Rows are points. Each copy is the shape, with its points in the same order, turned, moved and blurred by noise. Say if it was mirrored as well.

Shape:
-0.029 0.013 0.038
0.011 0.003 -0.041
0.025 -0.045 0.018
0.031 -0.043 -0.029
-0.013 -0.003 0.029
-0.033 -0.012 0.000
0.023 0.026 -0.029
Copy 1:
-0.041 0.013 0.052
-0.006 0.003 -0.030
0.016 -0.046 0.027
0.012 -0.042 -0.021
-0.028 0.003 0.043
-0.040 -0.010 0.006
0.013 0.030 -0.013
Copy 1 is: only turned
Copy 2 (7 x 3):
-0.031 -0.022 -0.001
0.037 0.028 -0.003
0.036 -0.006 0.058
0.055 0.027 0.038
-0.005 -0.018 0.015
-0.014 0.017 0.014
0.043 0.013 -0.033
Copy 2 is: mirrored
Copy 3:
-0.028 0.004 0.051
-0.008 0.013 -0.038
0.027 -0.040 0.010
0.022 -0.030 -0.037
-0.013 -0.007 0.034
-0.038 -0.014 0.009
0.004 0.034 -0.025
Copy 3 is: only turned
Copy 4:
0.035 0.031 -0.004
-0.050 0.014 -0.003
0.003 -0.030 0.026
-0.041 -0.035 0.009
0.025 0.010 0.005
0.013 0.007 -0.027
-0.044 0.027 0.011
Copy 4 is: mirrored

Shape, 10 rows:
-0.034 0.024 0.021 0.012
-0.030 0.021 -0.040 0.037
0.019 -0.006 0.025 -0.026
0.019 0.014 0.021 -0.023
0.024 0.003 0.030 0.002
0.011 -0.011 0.026 -0.024
0.001 0.033 -0.002 0.025
0.024 -0.020 0.021 0.010
-0.046 0.066 -0.028 0.016
-0.042 0.033 -0.037 -0.036
Copy 1 (10 x 4):
-0.049 -0.013 0.022 -0.002
-0.059 -0.001 -0.037 0.014
0.019 -0.010 0.024 -0.020
0.003 0.010 0.021 -0.029
0.012 0.008 0.019 0.005
0.018 -0.022 0.021 -0.022
-0.031 0.022 -0.001 0.006
0.021 -0.009 0.005 0.016
-0.095 0.017 -0.018 -0.013
-0.059 -0.010 -0.024 -0.049
Copy 1 is: only turned
Copy 2:
-0.030 0.011 -0.025 -0.033
-0.034 0.008 -0.043 0.030
0.024 -0.011 0.012 -0.033
0.020 0.010 0.015 -0.029
0.032 0.004 -0.008 -0.031
0.019 -0.018 0.011 -0.035
-0.004 0.026 -0.034 -0.005
0.033 -0.017 -0.015 -0.017
-0.062 0.047 -0.033 0.009
-0.050 0.016 0.027 0.018
Copy 2 is: mirrored

Shape:
-0.052 -0.032 0.004 -0.063
0.021 -0.006 0.021 -0.006
0.029 0.024 -0.028 0.019
-0.030 0.041 0.016 0.023
0.018 0.040 0.000 -0.029
-0.043 -0.057 -0.034 -0.009
0.006 0.011 0.015 -0.007
0.016 0.022 0.013 -0.016
-0.017 -0.001 0.026 0.014
0.024 -0.037 -0.021 -0.008
Copy 1, 10 rows:
-0.055 -0.037 0.057 -0.026
0.020 -0.005 0.023 0.015
0.006 -0.002 -0.033 0.040
-0.022 0.052 -0.003 0.005
0.010 -0.008 -0.020 -0.017
-0.065 -0.036 0.047 0.043
0.007 0.004 0.012 0.006
0.016 0.000 0.001 -0.004
-0.009 0.025 0.032 0.019
-0.001 -0.044 0.021 0.045
Copy 1 is: only turned
Copy 2 (10 x 4):
-0.055 0.034 0.006 -0.027
0.019 0.008 0.020 0.013
0.043 -0.034 -0.019 0.018
-0.004 -0.010 -0.015 0.065
0.031 0.018 -0.028 0.007
-0.053 -0.037 0.025 -0.026
0.017 0.007 0.000 0.021
0.026 0.013 -0.004 0.020
-0.012 0.001 0.021 0.039
0.018 -0.024 0.027 -0.026
Copy 2 is: only turned

Shape (9 x 6):
-0.034 0.033 0.027 -0.012 -0.027 0.022
-0.035 0.002 0.017 -0.003 -0.019 -0.008
-0.039 0.014 0.023 0.024 -0.019 0.021
0.059 -0.003 -0.016 0.026 -0.008 0.000
0.017 0.020 0.025 0.024 0.009 0.021
0.044 0.033 0.015 -0.051 -0.010 0.016
-0.010 0.000 -0.087 0.009 -0.007 -0.012
-0.017 0.034 0.012 0.017 -0.026 -0.010
-0.031 0.027 0.009 0.018 0.024 0.004
Copy 1 (9 x 6):
-0.028 0.039 0.006 0.002 -0.047 0.028
-0.037 -0.011 0.014 0.009 -0.041 0.027
-0.023 0.017 0.003 0.038 -0.037 0.044
0.041 -0.015 -0.008 0.040 -0.002 -0.032
0.003 0.025 -0.001 0.032 0.001 0.008
0.018 0.034 0.009 -0.037 -0.023 -0.023
-0.010 -0.065 -0.066 0.019 -0.052 -0.009
-0.031 0.014 0.004 0.029 -0.047 -0.002
-0.044 0.014 -0.031 0.026 0.000 0.019
Copy 1 is: only turned
Copy 2:
-0.028 0.007 -0.003 -0.032 -0.042 0.038
-0.016 -0.022 0.014 -0.033 -0.009 0.007
-0.034 -0.023 0.010 -0.002 -0.037 0.023
0.054 0.015 -0.011 0.028 -0.029 -0.012
0.001 0.021 0.012 0.024 -0.025 0.012
0.038 0.061 -0.007 -0.028 -0.016 0.036
0.016 -0.023 -0.090 -0.002 0.021 -0.023
-0.022 0.011 -0.013 -0.006 -0.038 -0.014
-0.040 0.006 0.004 0.010 0.005 0.003
Copy 2 is: only turned
